Each row is a point. The points of each table are mixes of a few directions, plus a little noise. How many directions does each table use, and how many do they share? Where both have some left over, give the other angles between the two spaces (their principal angles), to ten degrees, smallest first.

First, 5 rows:
[[-0.7  4.3 -5.6]
 [-0.4  2.4 -3.1]
 [ 0.4 -2.7  3.5]
 [ 0.5 -3.3  4.3]
 [ 0.1 -0.8  1.0]]
Second, 6 rows:
[[-3.2  5.2 -1.7]
 [ 3.1 -5.0  1.7]
 [ 2.9 -4.7  1.6]
 [ 1.0 -1.6  0.5]
 [-2.0  3.3 -1.1]
 [-1.7  2.8 -0.9]]
Directions: first 1, second 1, shared 0; angles 40

First (9 x 6):
[[ 5.4 -0.7 -3.0 -0.5  0.7  4.1]
 [-4.2  1.8  1.2  2.4 -1.9 -0.1]
 [ 2.0  0.2 -0.7 -1.5 -2.5  0.3]
 [-2.0  0.5  1.2  2.8  1.7  1.4]
 [ 8.5 -2.0  4.2 -3.8  1.4  1.2]
 [ 2.7 -0.1 -6.0 -1.8 -2.6  1.4]
 [ 0.0  0.0  4.3 -0.4  0.1 -1.2]
 [-5.8  0.2  0.8  0.4  0.2 -4.3]
 [-6.5 -0.1 -2.1  2.4  3.0 -2.7]]
Second (9 x 6):
[[ 2.9  3.1  0.3  0.3  2.8 -0.5]
 [-3.4 -2.8 -0.7  0.5 -3.7 -0.4]
 [-7.1 -7.5 -0.8 -0.7 -6.6  1.4]
 [ 3.0  5.4 -0.9  2.7  1.1 -3.6]
 [ 2.6  3.6 -0.1  0.9  2.1 -1.4]
 [ 1.6 -1.3  1.7 -2.9  3.6  3.6]
 [-3.4 -4.3  0.0 -1.0 -2.6  1.5]
 [ 0.2 -0.5  0.3 -0.8  0.8  1.1]
 [ 3.3  4.1  0.0  0.9  2.6 -1.4]]
Directions: first 4, second 2, shared 0; angles 30, 90

First (9 x 9):
[[ 2.1 -6.9  0.8  6.1 -1.3  3.4  0.4  0.1 -1.1]
 [-0.6 -0.4 -2.0 -0.9  3.2  1.1  1.7 -0.6 -0.7]
 [-2.5  2.9 -4.8 -5.3  7.9  0.6  3.6 -1.5 -0.9]
 [ 2.2 -4.6  2.7  5.4 -4.4  1.4 -1.5  0.8 -0.1]
 [ 0.8 -0.5  2.0  1.5 -3.2 -0.6 -1.6  0.6  0.5]
 [-1.2  7.7  2.2 -5.1 -3.5 -5.3 -3.1  0.8  2.1]
 [-0.1  2.3  1.2 -1.2 -2.0 -1.9 -1.4  0.4  0.8]
 [ 0.7 -4.7 -1.3  3.1  2.1  3.2  1.8 -0.5 -1.3]
 [-1.3  4.1 -0.8 -3.8  1.3 -1.9  0.0 -0.2  0.5]]
Second:
[[-2.5  5.8  0.5 -3.6  0.6  1.8  0.9  2.2 -2.8]
 [ 2.5 -1.0  1.5  0.2  0.7  0.5 -0.2 -0.3  0.7]
 [ 6.5 -6.8  2.9  4.1  0.3  0.8 -1.1 -1.6  2.4]
 [ 0.4 -3.0 -2.6  0.6  0.6 -4.8 -1.0 -3.2  4.0]
 [-6.5  2.5 -4.2 -0.6 -1.8 -2.0  0.6  0.4 -1.2]
 [ 1.8  3.5  3.8 -1.9  0.8  4.8  0.8  2.9 -3.2]
 [-0.6 -6.1 -1.2  5.9 -3.1  0.1 -0.5 -0.5  0.3]
 [-1.6  5.3 -0.7 -4.7  1.9 -1.3  0.5  0.2 -0.1]]
Directions: first 2, second 3, shared 1; angles 90

First:
[[-1.6 -1.8  1.1  3.6  5.7 -1.3 -1.0  2.5 -1.3  1.8 -4.1 -2.8]
 [-2.7 -0.7 -1.8  2.0  1.0  0.0  1.2 -1.5  1.0  1.5 -1.8  0.2]
 [-2.8 -3.7 -2.5  2.5  0.7 -0.7  0.6 -0.2  0.1  2.2  0.5 -1.5]
 [-6.1 -6.4 -2.5  6.5  2.9  2.3 -4.6  4.5 -1.5  3.1  0.6 -6.8]
 [ 5.1  1.4  1.6 -4.5 -1.7 -3.4  3.2 -1.7 -0.3 -1.5  1.7  3.1]
 [ 3.4  0.2  1.0 -2.7 -0.5 -2.8  2.2 -0.8 -0.5 -0.6  1.1  1.6]
 [ 0.8  3.9  1.8 -1.3 -2.0  3.8 -3.2  1.2  0.2 -2.6  0.3  0.2]
 [ 5.3 -0.4  1.5 -4.1 -1.0 -4.4  3.1 -0.8 -1.1 -0.9  2.4  2.0]
 [ 2.0 -1.0  0.0 -1.5  0.3 -3.4  3.1 -1.4 -0.2  0.5  0.4  1.5]
 [ 2.3  4.8  0.8 -3.5 -2.5  0.1  2.6 -3.6  1.8 -1.9 -0.9  4.7]
 [-5.7  3.6 -1.1  3.0 -3.0  9.8 -7.1  1.8  1.7 -1.7 -0.3 -2.2]]
Second, 10 rows:
[[  2.1   3.2  -0.8  -1.8   1.7   1.8   2.2   1.4   2.8  -2.0   1.3   1.3]
 [ -0.1   1.1  -0.8  -0.6   0.6   0.9   0.1  -0.3   0.9   0.1   1.7   0.3]
 [ -0.7  -3.4   2.2   1.8  -1.5  -2.9  -1.0  -0.2  -3.4   0.9  -4.0  -1.0]
 [ -4.8   1.3  -4.2   0.6  -1.9   6.5  -4.4  -0.6   2.6   0.9   7.2  -1.8]
 [ -3.1   0.8  -2.7  -0.1  -0.5   3.2  -2.5  -1.5   1.6   1.4   5.2  -0.7]
 [  5.5   2.3   2.2  -2.0   2.7  -2.1   5.0   2.4   1.0  -3.1  -3.8   2.4]
 [ -4.0  -1.9  -1.3   1.4  -1.7   0.9  -3.5  -2.1  -0.9   2.6   2.5  -1.6]
 [  0.9  -0.5   0.8  -0.7   1.6  -3.8   1.5  -2.3  -0.9   1.7  -0.7   1.1]
 [  1.8  -4.7   5.3   3.8  -4.6  -0.6  -1.0   6.3  -4.8  -4.2 -11.3  -2.3]
 [  2.1   1.9  -0.3  -2.6   3.8  -3.6   3.4  -3.0   1.1   1.6   1.8   2.5]]
Directions: first 4, second 3, shared 1; angles 50, 60

First (10 x 18):
[[ -5.8  -1.1  -2.1  -0.2   5.0  -2.1  -0.9  -1.6   6.9  -0.5   4.1   2.6
    6.1  -0.1   6.5  -1.1   2.0   0.0]
 [  2.2   0.2   1.4  -0.3  -1.5   1.2   1.2   1.2  -3.4  -0.3   0.2  -0.6
   -1.2   0.3  -1.7  -0.7  -0.9   0.4]
 [ -4.6   2.3  -1.2   0.3   1.1   0.7  -3.4  -0.7   1.4  -0.1   1.8   1.0
    2.4  -1.6   1.8   0.4   1.0   0.2]
 [  0.6  -2.6  -0.2   1.8   1.3   4.2   2.7   3.4  -0.2  -1.4   0.5   1.3
    2.3   1.1   3.4   0.2  -0.8   0.1]
 [  4.3  -1.9   2.2  -1.7  -0.8  -1.9   4.0   0.2  -2.3   0.0   1.2  -1.0
   -1.6   1.6  -1.8  -2.6  -0.7   0.3]
 [  1.6  -0.9   0.8   1.0  -0.6   3.9   1.9   3.0  -2.8  -1.0   0.4   0.3
    0.3   0.6   0.7  -0.1  -1.1   0.4]
 [ -0.7   1.0   1.0  -0.5   0.0   1.8   0.0   1.2  -2.6  -1.0   3.3   0.4
    1.5  -0.3   0.7  -1.9  -0.2   0.7]
 [ -1.5   1.0  -0.1  -0.7   0.4  -1.3  -1.1  -1.0   0.6   0.1   1.4   0.1
    0.7  -0.6   0.1  -0.7   0.6   0.2]
 [  4.3  -4.3   1.4  -1.8   1.3  -4.3   5.5  -0.7   1.6   0.2   0.8  -0.4
   -0.4   2.7   0.3  -2.6  -0.2  -0.2]
 [ -0.8   6.4  -3.3   2.1  -6.2  -2.4 -10.2  -5.1   0.9   4.2 -13.7  -3.6
   -9.8  -3.8  -9.9   9.3   0.2  -1.9]]
Second:
[[  0.6  -0.4   0.0  -0.2   0.6   0.9  -1.2  -2.0   0.2  -0.1  -0.8  -0.1
   -1.3  -0.7   1.0   2.2  -1.2  -0.6]
 [  2.2   1.2   2.3  -5.5   3.5   3.2  -7.8 -13.5  -2.9   3.4  -1.6  -3.4
   -7.6  -5.5   2.3   7.7  -3.3  -1.8]
 [ -0.8   0.3  -0.2   0.7  -0.9  -1.2   2.1   3.4   0.1  -0.3   1.0   0.5
    2.1   1.2  -1.2  -3.0   1.7   0.8]
 [  0.2  -1.8  -1.2   2.5  -0.4   0.7   1.0   1.8   2.1  -2.0  -1.3   1.6
    0.7   1.2   1.3   1.5  -1.5  -0.5]
 [  0.3  -2.3  -1.4   3.2  -0.6   0.8   1.3   2.3   2.7  -2.5  -1.6   2.0
    0.9   1.5   1.6   1.8  -1.9  -0.6]
 [  1.0  -1.6  -0.5   0.9   0.7   1.7  -1.5  -2.4   1.4  -1.0  -1.9   0.6
   -1.7  -0.5   2.1   4.1  -2.7  -1.1]
 [ -0.3  -2.6  -2.1   4.8  -1.6   0.0   3.5   6.2   3.5  -3.5  -1.1   3.0
    3.0   3.1   1.0  -0.3  -0.9  -0.2]
 [ -1.8   5.0   2.6  -5.3  -0.2  -3.6   0.5   0.5  -5.2   4.5   4.6  -3.4
    1.5  -1.1  -5.0  -8.2   6.2   2.5]
 [ -1.5   2.1   0.7  -1.3  -1.0  -2.5   2.1   3.5  -1.9   1.3   2.7  -0.8
    2.6   0.8  -3.0  -5.9   3.8   1.6]]
Directions: first 4, second 2, shared 0; angles 30, 60

First:
[[-0.8 -0.3 -0.3  1.6  1.2 -3.2  1.3  1.5  0.2 -2.0  1.5 -1.2 -1.4 -1.2
   1.2  0.9  2.9 -4.3  0.5  1.4 -4.3  2.3  3.7 -1.8]
 [-3.7 -2.3 -1.7 -1.9  6.1  0.6  2.2  2.0  2.3 -2.1 -2.7 -0.8 -0.4 -3.3
  -3.2  0.0  0.9 -2.7  1.7 -3.3 -6.6  1.9  4.2 -1.2]
 [-2.6 -2.0  1.5  0.8  0.2  2.5 -3.1  0.2  5.5 -1.1 -4.1 -0.1 -0.8 -3.0
  -2.1  0.3 -6.4  0.4  0.3 -9.9  4.1 -0.6 -1.3 -1.0]
 [ 2.1  2.2  0.2 -1.9 -4.7 -1.1 -3.7 -0.3 -1.7 -0.2 -2.5  4.2 -0.6  0.8
  -2.5 -1.8 -2.9  4.3 -3.1 -2.4  5.3 -0.6 -3.4  2.2]
 [ 1.5  0.9  0.1 -0.3 -3.7  3.5 -0.8 -3.5 -1.1  2.6  1.6 -0.7  1.0  2.3
   2.6 -1.0 -2.5  2.4 -0.7  1.0  4.0 -0.6 -3.7  1.1]
 [ 1.8  2.4 -2.0 -0.5 -6.0  0.5  0.5 -4.6 -2.8  0.6  4.1 -1.0 -1.4  1.1
   5.0 -2.0 -0.8 -1.8 -2.6  2.6 -1.3  5.5 -0.7  0.0]
 [ 2.7  0.6  1.3  1.9  1.2 -0.9  2.0  0.7 -3.3  2.9  3.7 -1.0  2.7  4.5
   2.2  1.8  5.7  1.8  1.8  9.5  1.0 -4.8 -0.9  1.0]
 [ 1.2  0.5  2.6  0.6  1.3 -6.5 -3.2  6.0 -0.3 -2.4 -4.2  5.2 -0.2 -0.3
  -6.2  1.2  2.2  3.2 -0.7 -1.2  3.6 -4.6 -0.1  1.2]
 [-2.4 -2.3 -1.7 -0.1  4.3  4.6  4.4 -2.0  1.2  1.6  2.4 -4.9  1.2 -0.6
   3.1  0.4  1.4 -3.4  2.8  2.0 -5.8  1.7  2.5 -1.6]]
Second (9 x 24):
[[ 0.4  0.7 -0.2 -1.4 -1.5 -0.6  0.4 -1.2  0.0  0.1 -0.1  0.5 -0.8 -1.0
  -0.6 -0.9 -0.2 -1.0 -0.9 -0.6 -0.3  0.9  0.1  0.2]
 [-2.2 -1.8  0.7  3.4  1.3  0.8 -1.8  1.5  3.2 -2.1 -0.3 -1.8 -0.5 -1.3
   1.3  1.4 -2.7 -1.2  1.1 -4.1  0.0  1.2  1.1 -1.8]
 [-4.1 -3.5 -3.5 -2.3  9.4  6.9  6.0 -0.6  0.5  1.8  0.6 -4.7  3.2 -0.2
   0.4  0.2  2.6 -1.3  4.4  2.6 -9.3  0.8  3.6 -0.5]
 [ 0.3 -0.5  2.5 -3.0  1.3 -3.4  2.0  0.1  4.0  1.0 -3.5  1.6 -2.2 -4.5
  -5.4  0.2  1.5 -3.5  0.1 -3.2  1.6 -4.1  0.7 -0.7]
 [-0.3 -1.8  1.2  4.8  4.4  0.5  0.8  2.8 -0.6  0.6  2.9 -2.7  2.9  3.4
   2.9  3.0  3.7  1.1  3.4  5.9 -1.0 -3.3  0.9 -0.5]
 [-0.2  1.9 -4.1  2.7 -2.2 -1.3 -2.6  2.0 -6.1 -4.6  3.9  0.4  0.2  3.6
   4.8 -1.1  0.5  1.8 -2.2  3.9 -6.3  8.7  2.4  0.6]
 [ 1.3  1.6 -1.3 -1.5 -2.5  0.4 -1.9 -0.4 -3.0 -0.3 -0.7  2.6  0.6  1.8
  -0.9 -1.8 -1.3  3.8 -2.1  0.1  1.3  1.1 -2.0  2.0]
 [ 2.9  1.6  1.2 -2.3 -4.4  0.3  2.1 -4.7  0.0  4.0  1.6 -0.3 -0.7  0.0
   1.2 -0.9  0.3 -1.6 -1.0  2.1  4.0 -2.1 -2.8  0.3]
 [ 2.2  1.6  3.7 -0.2 -5.9 -3.5 -5.0  0.3  2.4 -0.6 -4.1  4.5 -2.4 -1.8
  -3.9 -0.5 -4.4  2.2 -2.9 -6.7  9.7 -3.2 -4.0  0.8]]
Directions: first 5, second 6, shared 5

First (9 x 32):
[[ 3.5  6.2 -0.4 -6.3  0.1 -4.6 -1.2  5.1 -1.0 -0.5  1.4 -4.4 -5.0 -5.1
  -2.2  0.1 -2.6 -1.5  3.5 -1.9  0.7  2.6 -0.4  2.4 -1.6  0.3 -3.4 -1.5
  -6.0  1.1 -0.3  0.1]
 [-0.6 -3.4 -1.7  3.5 -1.6 -2.6 -0.5 -0.2  0.5 -2.4 -0.2 -0.6 -2.2  0.7
   1.1  2.5 -4.8  1.6 -1.8  6.1  0.5 -1.6  0.4 -0.9  1.3  0.2  1.9  2.8
   3.9 -2.5  0.2  1.7]
 [ 0.9 -2.0 -3.6  1.5  1.5 -1.7 -1.3  1.7 -0.1 -1.0 -1.2 -2.4 -1.6  0.4
   1.4  0.8 -1.4  1.1 -1.8  4.5 -0.3 -0.4 -1.1 -0.3  1.3 -0.1  0.8  0.5
   2.3 -2.8  0.5  1.2]
 [ 0.3 -3.3  1.0  2.9 -4.9 -2.5  1.3 -0.1  1.8 -5.3  1.2 -1.8 -4.1 -0.8
  -2.0  1.2 -5.4  1.5  1.6  5.5 -1.0 -3.2 -0.5  0.3  2.5 -1.8  1.5  4.7
   4.5 -1.5 -0.7  2.7]
 [ 0.1 -3.9  0.5  3.4 -3.3  0.3  0.5 -1.7  0.9 -3.9 -0.8 -1.5 -0.7  0.8
  -1.2  0.1 -2.1  1.5 -0.8  2.9 -1.4 -2.0 -1.1  0.1  2.3 -1.7  2.1  2.5
   4.9 -3.2 -0.9  1.5]
 [ 3.6  7.4  1.1 -6.8 -2.3 -4.6 -3.2  2.0 -3.3 -0.6 -0.5 -5.3 -2.5 -5.0
  -2.9  0.8 -3.6 -1.7  0.0 -6.6  1.9  6.5  0.3  2.7 -3.4  1.7 -2.6 -4.2
  -7.2 -3.3 -2.1 -2.0]
 [-3.7  2.3  2.9 -1.1  2.3  3.4  1.5 -2.9 -0.2  5.9  1.6  7.2  4.9  1.7
   1.9 -0.1  4.3 -1.8  0.2 -5.2  2.0  0.9  3.3 -1.5 -3.2  2.3 -0.8 -1.7
  -3.9  5.9  0.9 -2.7]
 [-1.7 -2.6 -1.1  2.2  4.4  5.7  1.0 -1.4  0.8  3.3 -1.2  3.4  5.0  3.7
   2.2 -2.5  7.3  0.2 -1.1 -0.9 -1.4 -1.6 -0.9 -1.3  1.1 -0.6  0.7 -1.2
   2.0  1.9  1.2 -0.8]
 [-2.5 -0.7  1.4  0.7  3.8  6.7  1.8 -2.5  0.7  4.6 -0.4  5.2  6.2  3.3
   1.5 -3.0  8.5 -0.9  0.1 -4.2 -0.9 -1.0  0.2 -1.2 -0.3 -0.2 -0.2 -1.8
  -0.3  4.3  1.1 -1.8]]
Second, 9 rows:
[[-0.5  0.8  3.9  2.4 -4.3 -4.9  1.1  5.2  4.2 -4.8  3.8 -4.3 -5.6 -5.7
  -3.1  1.1 -7.9 -0.9  6.0  2.4 -3.8 -0.1  1.7  1.2  4.6 -1.8  4.7 -0.5
   0.3 -3.4 -5.1  4.6]
 [ 0.9  0.1  0.7 -0.4 -3.1 -3.2  0.6  0.9  0.6 -3.1  1.4 -1.4 -4.1 -1.8
  -1.7  1.2 -4.4  0.4  1.9  2.9  0.4 -1.4  0.1  0.8  0.2 -0.6 -0.5  3.1
   0.5  0.3  0.0  1.4]
 [ 0.6 -0.4 -1.9 -1.2  3.9  5.6 -1.3 -3.4 -2.7  3.8 -3.8  1.7  6.3  4.0
   1.7 -2.5  8.3  0.2 -4.6 -5.0  0.8  1.6 -2.0 -0.5 -2.0  0.4 -1.9 -2.8
  -0.1 -0.1  1.8 -3.6]
 [ 4.4 -0.2  0.3 -3.0 -4.2  1.0 -0.4 -2.3 -2.2 -4.5 -2.6 -4.5 -1.1 -0.2
  -4.1 -2.3  1.0  1.2 -0.5 -2.2 -0.1 -0.3 -4.2  2.4 -0.6 -2.5 -3.1  2.1
   1.5 -2.2  0.6 -1.1]
 [-2.5 -0.1 -1.3  1.2  5.6  3.7 -0.6 -0.8 -0.3  5.7 -1.1  3.7  5.6  2.7
   3.8 -0.7  5.5 -0.8 -2.6 -2.6  0.1  1.6  1.3 -1.9 -0.7  1.8  1.2 -4.1
  -1.1  0.8  0.5 -1.7]
 [ 1.0 -0.9 -3.4 -2.6  2.8  3.3 -0.9 -4.7 -3.8  3.3 -3.1  3.4  3.6  4.7
   2.2 -0.6  5.6  1.2 -4.9 -1.1  3.9 -0.5 -1.8 -0.7 -4.3  1.5 -5.0  2.0
   0.0  3.5  4.9 -3.8]
 [-2.6  0.4  1.0  2.4  3.1  1.5 -0.3  2.0  1.8  2.7  0.5  0.7  2.9 -0.5
   1.7 -0.6  1.8 -1.3  0.6 -2.0 -2.3  1.8  1.8 -1.0  1.9  0.6  3.8 -4.8
  -1.0 -1.7 -2.7  0.6]
 [-0.2  0.6  2.7  1.6 -3.5 -3.9  0.8  3.7  3.0 -4.0  2.9 -3.4 -4.5 -4.2
  -2.6  0.9 -6.1 -0.7  4.4  2.1 -2.6 -0.3  1.1  1.0  3.3 -1.4  3.3  0.2
   0.2 -2.4 -3.6  3.5]
 [-1.1 -0.4 -1.8 -0.5  0.1 -3.2  0.8 -0.5 -0.5  1.1  1.9  4.0 -3.1  0.9
   2.2  3.4 -3.7  0.7 -0.1  5.6  3.8 -2.4  2.1 -1.2 -2.5  2.0 -2.5  5.0
  -0.4  5.1  3.6  0.1]]
Directions: first 5, second 3, shared 2; angles 90
